Each wall is flat, endless, passes through zero and stands at right angles to its row. A trip goes straight from one point to another. Which walls does it cross, in order?
In the rows, zero is written as 128.

Walls:
(1): [153 128]
(2): [ 64 103]
(3): [129 149]
(4): [111 121]
(5): [ 36 154]
Trips:
[149 143] to [110 208] -> 5, 1
[181  92] to [179 159] -> 3
[98 88] to [120  50] -> 5
[153 139] to [131 148] -> 5
[113 190] to [178 161] -> 1, 5
[142 118] to [140  58] -> 4, 2
[100 153] to [110 122] -> 3
[102  78] to [117  72] -> 5

Walls:
(1): [157 180 127 114  74 155 171  99 154 112 146]
(2): [125 183  95  91 145 130 103 180 117  67 134]
(3): [132 175  64 110 124 153 137 187 104 116 127]
(4): [159 130 135 140  77 166 132 124 168  88 130]
(5): [ 89  24 117 149  97  98 149  96  99 126 137]
(6): [126 101 201 106 122 134 152 103 145 122 229]
(7): [ 83  90  94  71 154 145 169 171 101 152  99]
(8): [ 60 141 147  67 159 159 168 134 124  52 144]
(9): [122 127 144 117 172  69 122 169 147 189  80]
Trips:
[116 106 203  71 160  45 148 147  93 148 129] to [126  86 173 146 163 107 113 126 121 182 157] -> 8, 7
[161 182 119 157 169  82  70 168 124 123 164] to [ 82 129 168  94 104 133  88 168 119  62  49] -> 8, 4, 7
[221 115 137 125 125 125 166 162 127 111 100] to [134  98 125 135  99 108 191 103 158  81 104] -> 2, 9, 5, 3, 8, 6

Walls:
(1): [102 133 139  92 109 107  98 102 135 172  72 113 144 123 143 104 132 176
 162 150 137 115 137 109 187 110 123 128 116 106  44 118 154 183 123 114
 101 155 150 103 150 172 151 134 147 101 119 100]
(2): [ 94 163 117  73  44  99 164  85 165 153 153 136 162 145 102 119 148 167
 168 151 149 121 137  88  47 164 167 106 109 112 125  74 105  73  73 137
 159 168  68 180 117 139 195 161  77 113  97 103]
(3): [177  60 110 128 130 147 111 151 158  82 161 115 128  89 115 111  86  77
 105 182  79 141 168 130 152 113 103 143 121  85 144 154  97 128  92 133
  87 147 120 117 161 116 131 152  94  56 151 145]
(4): [ 68 123 122 137 125  99 172  77 145  44  64 133 157 155 175 129 117 145
 133 166 107 185 177 107 144 171 157 154  92 139 119 123 132  77 155  90
 109 109 118 129  97 126 163 140 138  79 117 107]
(5): [136  73 131  70 136 154 123 145  86 125 130 124 121 101  80 109 139 104
  82 195 186 115 122 135 166 141 100 148 115 130 197 182 191 176  90 105
  67 156 118 141  99 149 106 113 202  92 133  53]
(6): [151 130  44 163 104 123 104 152 179 115  92 179 120 143 122 151 165 145
 146 169 137 172 131 141 176 111 154 141 108 129 192 109  86 153 200  91
  79 107 145 143 124 113 237 146 154 151 129 124]
(7): [184 117 106  65 104 122  82 154 125 120 112 121  77  75 113  69 110 132
 184 111 151  32 164 166  37 196 104 132  94 123 167  92 121 155 139 145
 151  82 158 143 137 132 127 159  73 146 164 183]
Trips:
[136 165 132 113 144 163 160 172 166 140 132 124 103 109 149 137  94 160
 178 175 125  21 136 107  99 117 102 111  60 185 113 148 112 186 114 129
 143 139 153 185 171 101 151 108 121  79 146 128] to [140 139 176 163 134 114 141 109 129 115 168  91 134 144 144 171  41 139
  98 153 166 140 180 133 133 117 154 125  84 105 151 157  66 127 128  85
 112 106 177  98 173 171 116 189  85 175 136  80] -> 5, 4, 2, 6, 1, 7
[136 110 131 218 102 117 167 149 162 156 129 153 183  99 173 187 114 133
  82 132 183 135 114 129 158 110 112 130 119 139 173 142 106 134 120  70
 141 157 146 117 169  91 181 170 188 122  79 138] to [ 98 138 111 155 172 172 140 146 120 126  84 119  95 146 163 167 171 145
 208 206 110  90 116  79 171 106  77 135 175  94 104 132 159 127  52 148
 122  97 120 131 144 131  56 149 105 152 101  99] -> 1, 4, 6, 3
[ 85 159  96 186  43 107 103  70 172 130 193 126 126 131 127 131  96 131
 121 112 123 135 143 173 184 149 118 167 170  78 177 176 112  80 106 196
  94 108 117 124  74 144 114 160  89 172 167 146] to [123 149  74 123 127 188 198 136 152 105 151  69 123 202 190  44 147 129
 109 111 107 111 115  99 128 145 146  95  83 186  61 109  82  91 144 177
 135  79 134 138  38 172  75 181 151 132  97 148] -> 6, 3

Walls:
(1): [103 116 161  78  74 193 107 138  69  80 110 137  63 115  82  81  81 151
  88 107  78 150 100 212 113 155 124  92 192 152 150 147 127 195 100 133
 148 103 130 149 112 100 141 142 146 114 165 244]
(2): [122 108  97  92 106 170 104 109  58 142 146  81  44  97 177 139  75 205
  85 141 138  21  83 116  93 116 130 114 115  95 118 112 134 125 148 110
 199 113 190 124 103 145 133 151  98 142  78 152]
(3): [105 125 173 142 166  83 184 113  87 195  63 111  83 121 120 151 122  32
 151 124 124 245 115  99 164 143 113 181  82 103 167 133 183 123  62 131
 232  99 215 159 183 106  96  96  97 106  97 152]
(4): [154  89 158  44 167 129  89 148 188 119  90 113 116  52  83 123 102 140
 140 111  53 109 181  88 120  78  64 126 120 127 110 157 108 160  81 133
  78 114  89 158 103 151 110  41 107 157 156 162]
(5): [116 150 135 119  85 135 131 158 161 142 138 171 111  89 194  76 105  98
  86 161 115 175 181 146 137  87  77 147 149  91 137 111 168 134 121 168
 139 158 123 167 128  98 118 103 103 113  75 117]
(6): [156 128 114 127 155  83 159 114 132 146 100 148 131 160 123 143 142  88
 129 132 208 132 154 158  98  29 161 184 132 116 126 101 127 100 159  84
 117 121 118 134 131  98 146  84 204 134  99  80]
(7): [187 114 124  97 129 118 164 165  86 119 125 168 123  91 169 123  92 134
 153  75 128 117  95  51 129 127 116 114 107  80 112 139 146  50  88 128
 145 124 141 154  67 100 130 109 155 177 100  68]
Trips:
[115 105 135 144  94  48 135 158  74 105 163 123  91 134 197 151 100 102
 179  97  81  97  89  97 163 100 103 130 189 161 109 123 120  81 117  70
 185  91 177 151 119  71 149 133 108 135 128 138] to [ 83 178 150 122 209 176 116 146 179 116 175 159 156 118  78 132 150 114
 126 147 111 193 121 118 139  75 105 121 132 184  98  94 122  42 101 128
  89 138 177 138  89 149  94 129 118 178 219  95] -> 1, 4, 2, 3
[110 177  85 105 130 119 127 128 122  82 124  97 112 159 130  99  92 162
 137 117 172 139 136  97 123 139 115 193 127 203 156 131 124 165 110  98
 131 169 169 208 157 138  77 142 210 114 149 117] to [106 104  95 113  62  33 124 188 111 145 167  86  76 205  64  43  76 162
  56 147 174 138 135  58 199 124 216 147 128 128 178 163 102  78 183 127
 144 215  69 128 140 145 103 120 110 105 123 156] -> 2, 3, 5, 1
[161 160 122  61 129 103 109 111 157 140  97 168 121 119 155 108  57  72
 137 190 110 124 138  81 147 100  99 143 126 177 155 100 120 125  90 136
 112 140  93 137 166 132  66 132 188 160  84  86] to [147 126 143 137  73 188 127  74 128 104 142  78  88 148 110 182 151 129
 155 120 103  97 116 112  88 118 128 203 199  93 120  82 175 107 142  82
 123 122 168  55 188 152 135 161  96 146  63 119] -> 2, 4, 7, 5
[152  55 100 147 159  66 115 121 120  70  93 151  90  76 151  74 166 164
 126  87 139 127 181 108 115 141  86  69 144 170 150 112  86 106 107 123
  76 134 108 145 133 141 125  71 188 160  93 122] to [122  91 139 121 120 136 124 136 106 185  74 205 123 148 135 113 137 159
  83  96 110 132 152 174 134 191 137  83 164 145 108 166 172 179  73 111
 110 175  84 162  35 117 134 117 181 107 181 107] -> 1, 6
